Every row gives one point. A path goes straight from each point to the next, and from the last back to the first. The post is the endless flat space through its rows: a point in 2 columns, a line in 3, a plane in 4, and so on, so that a path can go around it. Count how often the path circles the post. Going back the other way cancels.

Post (2 x 3)
[[-19  28   8]
 [ 42 -18   5]]
Path (17 x 3)
[[  3  31  43]
 [ 54 -62  38]
 [-30   1 -16]
 [ 48  -1 -38]
 [ 67  19  21]
 [-22  26  66]
 [  3 -38  15]
 [  9 -21 -50]
 [ 24  31 -43]
 [ 12  66  24]
 [ 24  18 -11]
 [ -1 -10 -20]
 [ -8 -60  18]
 [-32   3  34]
 [-33 -13   1]
 [  8  39 -52]
 [ 29  17   3]]
Times around: 2

Post (10 x 11)
[[-18 -19 -11   2  22  47  -9  -1  24 -33  22]
 [-40  26 -24 -34 -45 -21  33 -32  -5 -23 -20]
 [-16  37 -23 -32 -14 -26  54 -21 -19 -14  21]
 [ 47  45  11   7 -20  26 -77 -11 -20  58  31]
 [ 36  16  22 -29 -11  -8 -17   9  21  35  25]
 [ 57   0  29  10 -23  22 -25  21 -14  30  23]
 [-35  10  11  25 -14  23 -32  11  -5  13  35]
 [-11 -13 -19  -4  -2 -59  43 -25  16 -20   0]
 [-15   9   8 -10 -31 -39  51 -55  35 -32  20]
 [ -3 -40  11  -4  11  59 -16   3 -11  36  49]]
Path (18 x 11)
[[  3  -9 -14 -11 -24  -9   0  -4   9   0  27]
 [ 45 -13   0  -2 -26 -45  -4  26  -2  30   4]
 [ 30 -19   9 -15 -47  28   2  21 -10  61 -15]
 [-18  34 -10 -41  18   6  17 -25   0  23  27]
 [  5  54   9   5 -10 -63  11 -61  -1 -70   9]
 [-95  25  28 -15 -28  15 -24 -39  -2 -15  -9]
 [-24   7  28   5 -19 -13 -39   0 -20   1  33]
 [ 19 -20  19  35 -29 -25  19 -26   7   8  51]
 [-15  -9 -19 -11 -36  44   0  26   4 -11 -25]
 [ -4  29   7  22 -18  -6  14  25  -8 -26  -2]
 [  2 -18  25 -20  -5   7   1  -9 -14 -12 -34]
 [ 12 -54  38  19   5  -3  -1  20   2   9  82]
 [ 11  14  10 -31 -19  21  17   9  -7 -39   9]
 [ 46 -66   3  17  18   1 -42 -10  51  54  72]
 [ 22  20 -26   4 -15  20 -12   5  21 -18   2]
 [  4  25 -34  13   4  26  -6  23  -2 -39 -58]
 [-80  53 -62   4  32  -5  -2 -48 -38 -41  20]
 [ 55  24 -14  20  18 -43 -28 -29 -30   9  37]]
Times around: 3

Post (17 x 18)
[[ 16   4  17  65 -38 -16  -1  16  -6 -39 -26 -28  28  11  -9   3  13 -14]
 [  0   6  -5  65 -14 -16 -24 -34  16 -48   6   4  18 -31   7 -15  -7   0]
 [  3  20   4  73  -4  22  23 -31 -34 -17 -26   5  -1   2  -2 -24  -1 -24]
 [ 19  15  -6  79 -45 -14  40   0  13 -21  -2  -2  15  -4  17  -9 -37   1]
 [  2  12 -28  23 -23 -14 -12  21  16 -15 -13  32   2 -27  -4 -10  49  -7]
 [  6 -26   4 -65  21  15  35 -39 -10  14 -13 -19 -41  35  12   8   6   7]
 [ 14   1  15  53 -43 -20 -24  -8  16 -21   2  34  -3  16  23 -29   0  -4]
 [-24 -39   7 -18  35  -7   9  -1  -8  40 -23   1   6   7  13   5 -16 -14]
 [-32 -38   0 -44   7  47  19  -5  17   7  -4   1 -26  11  -4   8   0 -49]
 [-11  -4   0  77 -31  35 -21 -10  12 -24   6  -5  29 -22   8 -21  13  36]
 [ 23 -27 -23 -12  48  27  -1 -23  -6  35  -9  -5 -65  32 -10  21  14 -21]
 [  9   0  33 -44  79  10  27 -32  29  17  -3 -19 -33  57  14 -22 -18   5]
 [ 38 -24  13 -50  44  29  29 -58  24  44  -5 -16  -7  26  -2 -25   8 -26]
 [-26   8   6 -16   5  10 -32  26 -14  17  13  35   0 -16 -23  28 -30  -3]
 [-15  -4  22 -27   8   0  32 -56  36  32 -34 -25 -23  20  -7 -37 -17 -20]
 [ 15  15 -31 -42  36  31   5 -38  11  29 -34   1 -28  54  31   8 -11 -25]
 [ -4  10  16  59 -11 -22  30 -48  26 -12 -12  30  25  20   8  14 -19  33]]
Path (25 x 18)
[[  3 -42  -7  35 -21  20 -53  27 -14 -33  62  -8   7 -37 -17 -10  31  14]
 [ -1 -31  12  36 -31 -21  10 -95  58 -35  16  -9   9 -27   4 -43  16   7]
 [-30 -47  53   1  -1 -13  22 -17  -2  -7   3  -9 -14 -26 -41   3   7 -25]
 [ -3   4  21  65 -32  -7   9  -4  39  -2 -63  13 -18   8  -4 -44   0 -28]
 [ 19 -16   3   2 -16 -31 -36  51   8  -8   0 -15   9   4 -16  -9   6  19]
 [  6 -40  36 -25 -45   5  -6  60 -11 -35  37 -12 -33   5 -36 -22  49 -32]
 [ 19  25 -12 -24  31  -7  -3 -30  -4   3  -7  30 -70  54  20  15  32 -38]
 [ 11 -21  41   4  31 -37  -9  22  44 -23 -10 -15 -13  26  27  16 -11  29]
 [  6 -29  10   3  24  72  32 -11 -40  30  14  -1 -40   5 -48  12 -57 -36]
 [  4 -40 -21  88 -68   2 -36  31  11 -34  -7   6  47 -35   4 -32  20  34]
 [-23 -40  24 -37  42 -30  -1 -51   1 -17  -3 -54   9 -31 -27 -20  -1 -15]
 [  5  11 -17  -6 -10  34 -55 -25  -9  16   2  19  14  22   9  21  22  21]
 [  8  -7   1 -21 -31 -69  21 -23  35  21  13  24   0   4  21  -9  -5   4]
 [-39 -10 -11  -2 -20  16 -14  10 -27 -29 -39   6 -22  55 -10   5  15 -14]
 [ 30  14  -7  47 -36   7   7 -95   8 -51 -32  19  -1  11 -25 -47  35 -48]
 [ 22   6 -38   2  -5 -27 -23 -82  58 -13  29  22 -36  -2  13 -38  33  41]
 [ -6  48  -1  31  22  23 -47 -28   8 -34  -1  22  10 -31 -12 -46  29 -43]
 [ -9 -36  -2  25  -4  17  -7   4  10  10 -24   1 -13 -43  30 -31  -9 -45]
 [ 27 -18  14   9  16   9  12   6   2  -1   3  -8 -45  17  -6  -1 -34 -28]
 [ 16   1  58   2  37   3  37 -48 -25  28 -32 -36  12  14  -7   0 -27 -32]
 [-13  -2  12 -27  45  -4  -7 -39 -29  40  12  28 -36  53  11  38 -10  29]
 [-40  13  35 -54  13 -31  29 -34   0 -21  -7  27 -40  66   9  27 -27  41]
 [-17 -50   1   2 -75  32  26  -8   6 -18 -14 -22  26  -5  16 -14 -29 -13]
 [-37 -19  87 -19 -16 -65  49  12  50 -19 -35  18  -2 -11 -19 -41   8 -35]
 [ -6 -20  47  21  26 -12   5 -13   3  16  41  58 -37 -17  19 -27   6 -19]]
Times around: 1

Post (17 x 18)
[[-32  -9 -38 -36  15  35 -19  -5 -30   2  -3 -34 -13 -44  68 -33  19  39]
 [ 41  -8 -38  28  20  27 -22   4   8  21 -23   1  15 -30   3   0   1   7]
 [-20  34 -56 -51   8  33   3   2  12  -5  12 -30   6  24  72 -10  14  14]
 [-29  -4  26 -19 -53   7  38  35  -3   5  25  41 -13  -2  19 -18  27  35]
 [  8   5 -28  30 -14 -25 -25 -36  38   9 -26 -13  -9 -22  54  20   7 -13]
 [-13   7  10   8 -14  -7   9 -37 -17  32 -56   8 -24  -5 -56  19 -20  17]
 [-16 -14 -20  10  -5 -30 -17 -44  11  39  17   2  10 -13 -19  10  -4  15]
 [ -8 -14 -42 -18   7  29  -5  16 -26  -1  -2 -58  42  -4  58   9 -17  13]
 [ -1 -34 -35  20  46  12  -3  13  10   8 -23   0  -7 -27  17 -15  25  -5]
 [ -4  -9   4   0 -28 -13  29  -8 -47  -2  12  37 -27  -6 -23 -33 -12   0]
 [-31  31  39 -17 -58  -6  29  14  -9  14   7  10 -15  16 -11 -55  15 -25]
 [ -5 -28 -17  28  35  38 -40  -5   9 -13 -27   8  31 -14  -1  15   7 -18]
 [ 21   4  28 -21 -23 -14   9  25  -4  -4  -3  17 -13 -34 -41   3  18 -28]
 [ -8  13  -5  24  11 -26 -30  -6  20  55 -30   9 -16 -19  -2  20 -49 -16]
 [ 18 -41  23   0  -3 -21 -27 -15  10  29 -29  26 -26  22 -17   0  -4  -2]
 [-32  15  -7 -40 -32 -20  14   9 -45  11 -15  41  18   5  12 -35  44   9]
 [ -5  17  49  -6   7 -20  24 -16 -16   2   6  33  -5   2   5 -30  16  45]]
Path (31 x 18)
[[ 89 -11  -1 -12  20 -41 -19  -9   4 -38 -18  -9 -32 -30   2  25  44  38]
 [-10 -15  10 -43 -26 -10  14  50   8 -16  -7  30   5  11  -8 -13  36  -9]
 [-38 -44 -32 -40   9 -37 -17 -29 -28 -10 -14  18  32 -31  -4 -35  37 -22]
 [  4 -46   8   6   7   4 -13  -9  19   7  -5  10 -51  -4  35 -51  18 -33]
 [-14  56 -47   2 -40  28  43   2 -42  42  14  -8 -26  -9 -28  22 -66 -23]
 [-33 -11  11  -7   2   5 -17  41 -16  27  21   6   1  12  -9  45 -21  10]
 [ 20  -8 -91  25  19  26   8  35  -5  26  -9 -16  70 -24 -25  77 -40  34]
 [-19 -24  24 -14 -33  -7   6   5  13  41  -7  33 -17  73  -6 -67 -15  15]
 [-14  25  61  12  -9 -33 -23 -84  52   0  -3  51   6   5 -16  -9  18 -16]
 [ -4  21   8 -10 -21  40  44  13  -3  10  59  -6 -25  -2   8 -50  -8  -5]
 [-39   0 -21  -3  11 -37 -16 -22 -30  20  -8  11 -41 -24  80 -20  13  15]
 [-24   6  -6  53 -29  -2  47   3   4  51  17  -6 -16 -42  18 -56  42  92]
 [ 23  48  10 -19 -64 -72  14 -20 -48   0  38 -17 -12 -33  17 -54 -21 -21]
 [-41 -37  35   2 -25 -29  12 -57  -1   6 -55  28 -85 -36   1 -47  26  25]
 [ -5  34 -45  -5  18  50  26   4  11  32 -55 -20 -17  16   6  -2 -32 -31]
 [-16  26  17  16 -24  38  43  30 -14  35  22 -24 -26   4  36  -9 -23  -5]
 [-16 -61   2  26  42  11 -28 -24 -14 -12 -18  76 -17  14  11   1  52  59]
 [ -7  40 -47 -19 -22   3 -23  15  36  17  -1 -20  12  34   6 -12  -5 -45]
 [ 30  21 -54  -9 -26  -7  -8  28  31  -3 -28 -26  -7 -27  17 -47  -2 -51]
 [-65 -66  -3 -15  -2  20   9  74  57  55 -14  36 -38 -48   5  21  39  33]
 [-33  41 -25 -47  26 -49 -30 -48 -36  39 -30  31 -13  -5  44 -16  -3 -42]
 [  0  38 -12 -22 -40 -34  24  14  -8  44  12  -3   8  30  -4  60 -61 -14]
 [-51   9 -39  12  26  12 -52 -31 -25  -4 -27   2 -12 -28  21  46 -25  -5]
 [-11  -6  22  -5 -36 -11   1  25 -12 -30 -31  28 -43   6  -2 -30  17 -29]
 [ 52 -12 -74 -76 -70  19  39  39 -23  15   2 -58  48  42   6  41 -15  33]
 [ -3 -33   7   3 -28 -24  -8  -8 -11  37   9   1  25  -1  64 -36 -13  14]
 [ -3  21 -35  -6  60  12  23  33  39  25 -69  20  -1 -22  35   3  -8  -6]
 [-25  -8 -28   4  23   9   5  -4  33  13 -49   4  14  32  30  -8  20   3]
 [ -6 -16  11 -19  24  15  34  49  14  19 -17 -33 -56 -38  29 -14 -42 -19]
 [-10 -16 -29  22  72  49   5  12   3  21   3  75 -63 -24  60  19 -15  34]
 [ -5 -44 -14  -8  15   5  -9 -11 -25   5  24  -8 -95  18  59 -22 -10  37]]
Times around: 5

Post (17 x 18)
[[ 40   6  -3  15 -22   9  -5  16  -3 -27  24 -16  19  12   3 -61 -41   1]
 [-35   8  40   2 -33 -15   2  -9  19 -27 -23 -29 -47 -22   9 -18 -10 -29]
 [-26  16 -12 -38  39  11 -30   1  -6 -25  10   6  25 -23  -2  31  15  -7]
 [ 30   9   1   2 -16  39  -3  54  13  35  49  14   8  37 -28 -44   5  42]
 [ 12 -60  -3 -10   5  10   9  20  19 -48   9 -13   9   3  -2 -10  32   5]
 [-22  16  13 -22  38 -45   1  -3  16 -36   0  19 -34  -2  20  55 -26  28]
 [-28 -62 -12 -31 -35  40  10  29 -14   9 -19  21 -23  -8  -3 -33 -38   7]
 [-16 -19  39  32  17   8   2  20 -33 -28 -32 -56   8  29   9  -6 -36 -15]
 [-34  -7   7  -5 -16  23  10  10  59 -19  50   5  -1  -3  19  -5  17 -32]
 [ -5 -15 -12  -2  19 -10  43 -34  12 -40  -4 -19 -15  -6  25 -87 -13  39]
 [ 10 -15 -23  -7 -45  44  35  17  41  36  12   7  17 -31 -25 -45   0  10]
 [  2 -14  -3   5 -24  26  17  -4 -22  48  26  38   9 -14   8  -2   8 -25]
 [-18 -23 -18  -8  24 -23 -12   6  -6 -23   5 -35  -9 -11 -26 -20   5 -14]
 [  0  19   9 -49  30 -12  -5  25 -20  16   7  -6 -11 -12  24  20 -12  21]
 [-17  -8 -40 -16 -31  38  17  15  -8 -26  23  -4   1 -26 -42  19   4 -15]
 [-17  -4  27 -19   3 -41  38   7 -17   3  15   0  14 -11  -9  -9 -27  63]
 [-17 -33  13 -26 -40   5   1  13  12  25  -5 -15   2  38  33  11   0  44]]
Path (28 x 18)
[[ 10 -25 -53  25  10 -17  26  11 -25 -37 -15 -11 -12  21 -18 -18 -62  40]
 [-44 -44  -4 -69 -39  28  -6  38  16 -12  44   0  31 -37  11 -20 -13  20]
 [ 38  18 -16 -12 -48  54 -12  34 -10 -21  37  -4 -11 -20 -48  -9 -36   6]
 [-36 -25  47  30  -9 -16  -1 -28  61   6  -7 -16  32  62   7 -46 -23  11]
 [ 22 -16  -3 -25  20   6  16  17   1 -73  10  10   5 -15   6 -39  -5 -17]
 [-33  46  66 -57 -48 -34  41 -35  15  34  15 -16   7 -24  31  -1  11   5]
 [-12 -61  40 -10 -12  -2 -11  22 -17 -44  19 -25 -18  23 -26 -45  12 -14]
 [-21  36 -12 -46 -12  24 -32  12  45 -26 -16 -25   1 -23   8 -32  15 -58]
 [-26 -13  -5 -50 -40  56  11  33  23   8 -41  -6 -27  -7  24 -95 -40  55]
 [-56 -46 -10 -13  20  15   6 -14  18 -21 -34 -30  -5 -25  36 -27   5 -10]
 [ 17 -29 -15  -4  -3  59  19  27 -18  32  20 -18   8  13   9 -16 -11  12]
 [ 42 -83 -35 -60 -70  16  19 -11  13 -57  23  59  11  21 -14 -25 -12  55]
 [  2 -47 -38 -39 -49  -9  20 -32  -4  -7  10  23  21  12  18 -55 -38  59]
 [ 17 -77 -21 -16   4 -20   9   7 -31  -1  71  26  17  17  -6 -60 -11 -19]
 [ 34   8  22   1 -54  14 -50  50 -19  -7  53  20 -20  56  -8  -1   1 -27]
 [-46 -30  26  -3 -36  -1  19 -13  63 -33 -16 -52  24   4   7 -26  37 -54]
 [-27 -15  17 -58 -25 -12  15  25  -8   6  -2 -14  14 -44 -11 -13   0 -51]
 [ 13 -20 -50 -10 -39   8  25  15  -5   3   7  10 -18  16 -33 -75 -12  64]
 [ -2  59  17  31  28  12 -23  46 -32 -32 -21 -47  11 -30 -60  25   4  12]
 [ 26 -45 -48  -9  27  28   7  23 -73 -50 -28 -59  -9  28  -4 -27 -50  46]
 [ 30 -36 -36 -20 -27 -21   4 -12 -23  43  61  33 -54  37 -43 -14   1  34]
 [-31 -19  27  -6  11 -36   9 -21 -31  29  42  20   9  -1  43   3  10 -49]
 [-39   8   3 -59  33 -28  12  31 -71 -34   8 -31  34  -8 -26   4 -20  64]
 [ 32  25 -15  26  22  -5  15  29 -46  30  58 -28 -28  36  44  13  28   2]
 [-21 -20  58 -28  15  20 -29  51 -10 -27 -14 -36  18 -61 -13 -69 -18  27]
 [ 35  -9  45  47  56  -6 -10   9  22 -51 -10  32 -76  10  -2 -24 -47 -22]
 [-18  21  30   6  38 -11  34   7 -11  57  73 -12  53  21 -42 -18  42  31]
 [  6   4 -26  -3 -27 -21  24 -27 -57  17  42  58  -1 -33  -4 -18   9 -44]]
Times around: 4

Post (17 x 18)
[[-11 -21 -27 -44  12  32  -8   8 -18 -13   1   6   3  15   0  13  24 -14]
 [ -8   6 -18 -24 -23  -4  18 -14   7  21   7 -14   6   4  -8 -12 -11 -14]
 [-51  -9 -76  26  -4  11 -19 -33 -26 -13 -23  43  33  18  36  19  17 -55]
 [-17  37 -26 -35   1 -10 -19   9  -7  -1 -13  21   2 -16 -11  -9  -3  21]
 [  1  14 -13 -12 -15 -32  13   9 -18  -7  19  -3  18   6  12   2  20 -20]
 [ 18  -5 -36  -3   1   7  17   3  -1  -2  24 -13 -24   0  24 -24  14   2]
 [-18 -12   8  11  -4  10  -1  -2  15 -13  17   9  37   6  16  -6   3  11]
 [ -7  -9  11   5 -31  10   7 -29 -18   1   6  15 -14  -3  11  42  -8   7]
 [ 36  -4  25  11 -34  30 -21 -37  -6 -21 -11 -23  -5  21  -7 -34  21 -33]
 [-48   8  -3  66  27  36 -53  -4 -13 -17  10  24 -12  28  19  52 -46 -95]
 [ 14 -35  11   5 -24  -8  41  34  10  -2  26  -1 -19  14 -19 -11   2 -22]
 [-18 -18   9 -13 -40 -12   7   0  -1 -14  -6 -38 -23 -11  -4 -11   6  -2]
 [ 14  21  -5  31 -35  44 -27  22  26  -1 -22 -19   8  14  -6  38   0 -15]
 [-21  28 -17 -38 -15   8  23   6  22   2  -2   1 -29 -18  22 -22  39  -7]
 [ 26 -13 -22 -26   0   5  43 -18   8 -32 -15  -8  14  -9  -4  -3  23 -17]
 [ 12 -61   4   4 -14 -52  17 -21  18  13  24 -20 -27 -18   5  30  13  -1]
 [-11  10   7   1   2  12  29   2  -2   7 -24 -11  -1  22  10   4  16  12]]
Path (24 x 18)
[[-36  -7  13  22 -28  18  -8  -2 -22 -30 -13  -3  -6  23  40  26   1   2]
 [ -2   5  -8   4  -3 -45  -4  15 -30   2  29  -4 -33  14  33  24  -4 -22]
 [-17 -21  24 -35   9   3 -29 -16 -51 -11   9 -13 -20  45 -15  30 -29 -40]
 [ 12 -34  -3  -1 -36 -19 -43  -5  14  40  16 -50  14  16   4   0   0 -32]
 [-19 -44  -3 -35  19  83 -68 -20  -9   6  10  15  47  -1 -31  37 -24   0]
 [-31  42   1   0  -4 -42  17 -11 -37 -23  13 -35 -11  -5 -14 -16 -44 -61]
 [  4  29  11 -28  -7  -9 -27   9 -11 -27 -12 -21 -64  21 -46 -29 -14 -51]
 [  3  56 -22 -19 -64  24  10 -50  26 -28 -66  48  19 -40  -7 -22  -8   8]
 [-31   9 -15  21   9 -12  -3   4 -19  -5 -15  55  -5 -34  27  24  12 -12]
 [ -7  -8 -31   2 -35  -2 -47  -9  10   2  20 -40  -7 -13  15  -6 -25  -7]
 [ 20  20 -15  19  -7  10   2 -65  -5 -11 -30   7 -20   5  24  16  -7  14]
 [-74  16  -1  -7   8 -54 -13 -15  29 -12  48  17  88   1  59 -14 -40 -19]
 [-41   8  37  39 -43  39  -9  -9  19 -16 -33 -47   5  -7  28   9 -15 -10]
 [ 26 -24  10 -23   3 -32 -25 -51 -32  18   2  -6 -16   3 -68  21  -3 -33]
 [ 17 -43 -22  15  -7  26 -22 -66 -10   4   5   3  13  -6   6  -9  23 -13]
 [  0  13 -38  -7  10   4   5  30  43  -2  18  14  -7 -33   7   7 -29 -72]
 [ -6  -9  28  30 -31 -23  14 -26 -16  -3 -11 -53 -84 -27  11  29   6  -7]
 [ 17   9   2 -16   0 -54 -13  -4 -44 -49  12 -24  -5   6 -23  11  25 -48]
 [-17 -25  26   6 -10 -41  14 -24   3 -32  16 -60 -12  18  13  -7 -27  -2]
 [ 22  -5  -3   9 -33  -6  28  -6  -4 -14 -37 -28  22  -2  42  21  20  21]
 [-50   2  -7 -18   4  21 -22  28  16  -1 -29 -24 -23 -19   6 -23  18  -4]
 [-28 -38 -41 -20   3  23  19  -1  16 -14 -51  21 -15 -30  -7  22 -24 -43]
 [-21  -3   5  36 -25  -3  38 -20  19  21 -20  -9 -55 -16  16  -6  20 -24]
 [-27  -2 -19  23  29 -23  26 -15 -18 -22   2  36 -26  -3  31  19  51  17]]
Times around: 3
